Rows are points. Any point is a mix of the corners, with weights that add up to 1. It lies inside the corners' shape when no weight is negative. Is each point inside? If not, which corners have a negative weight?

Corners:
(1):  5 16
(2): -28 -59
(3): -20  35
Points:
 1 16 -> inside
-33 -55 -> outside (1)
-23 -55 -> outside (3)
-3 18 -> inside
-3 19 -> inside
-18  40 -> outside (2)
-22 -62 -> outside (3)
 6 24 -> outside (2)

Corners:
(1):  33 -23  44  52
(2): -2  2  3 36
(3):  14  14 -35  24
(4): -40  61 -24 -73
(5): -25  -4  28 -32
Points:
17 -8 27 31 -> inside
 -8  42 -29 -27 -> outside (2, 5)
11 -4 -2 35 -> outside (4)
-43  40  -8 -57 -> outside (1, 3)
 25 -17  37  42 -> inside
-13  29 -28 -26 -> outside (1, 2)

Corners:
(1): -49 -25 -75  42  21 -43 -14  47
(2): -59  34  26  11 -21 -32 -32 -60
(3): -40  11 -46   1 -28 -43  25  66
(4):  73 -23  -9   8  50  76  61 -40
(5):  22 -16  25 -37 -39  34  21 -33
(6): -27  42 -32 -36   4  23   7  29
(7):  16 -57 -12 -27 -13 -42  -1 -39
(8): -10  40  43  27 -35  -9   2   8
(9):  33 -35  -9 -41  45  59  50  -2
Points:
 -1   7  16  -8 -14   7  11 -25 -> outside (1)
-34  32   4   7 -12  -6  -6 -19 -> outside (7, 9)
 58 -43  15  -9  10  34  33 -35 -> outside (2, 3, 6)
 21  -5  13 -29  -6  44  34 -16 -> outside (1, 7)
  0  -3  -3   0  16  15   7 -42 -> outside (3, 8)
  5 -22  -2   4   9   4   8 -31 -> outside (3, 6)

Corners:
(1):  11 -56   9   8  51  43  68 -25  52 -44  18  -7
(2):  34 -30  32  38 -48   8 -68 -23 -32  -6 -37 -38
(3): -29  20  -6 -27 -63 -31  41  44  31 -30  10 -18
(4):   3 -48  29 -47  42  35  -5  23  36  36  15  16
(5): -18  14  11  -3 -18  37  60  32 -20 -14   4 -22
(6): -36  27 -35 -23 -53   5  81  20   6 -29  83  29
(7):  11 -46  34  -4  39 -16  15 -49 -19  33 -73 -73
(8):   2  10 -17  -7  63  48 -42   4  27   5  14 -29
(9): -27 -41  16 -30  -5  13  11 -19 -49 -40 -23  21
(10): -35  31   1  42 -25  -2  36  -2  40 -26  18  31
(11): -28 -25 -41   7 -42   3   4  60 -32   9  -4 -13
(12): -20  -3  -4 -16 -15  54  10 -49  95   2  33   2
(13):  26  24 -51 -77 -21  -9  25  70   0  23 -16  49
Points:
-11   1   3 -12   1  16  14  -1  24 -11  10  -4 -> outside (11)
-16  -7  -1 -13 -33  -7  21  28  -9  -4  -1  -1 -> outside (1, 8, 12)
  0 -23  -5  -3  -2  15  21   8   8  -9  -2  -8 -> inside
 -8   4 -10 -20 -14  10  36  20   7  -6   9   5 -> inside
-20   0 -14  -9 -27  12  38  23  -4 -10  20  -3 -> inside
 -7  -9  -5  -9 -15   2  22  21   0  -8  -5 -11 -> outside (12)
 -7 -13  -6 -14  -4  19  16   6  -2  -5   0   4 -> outside (3)
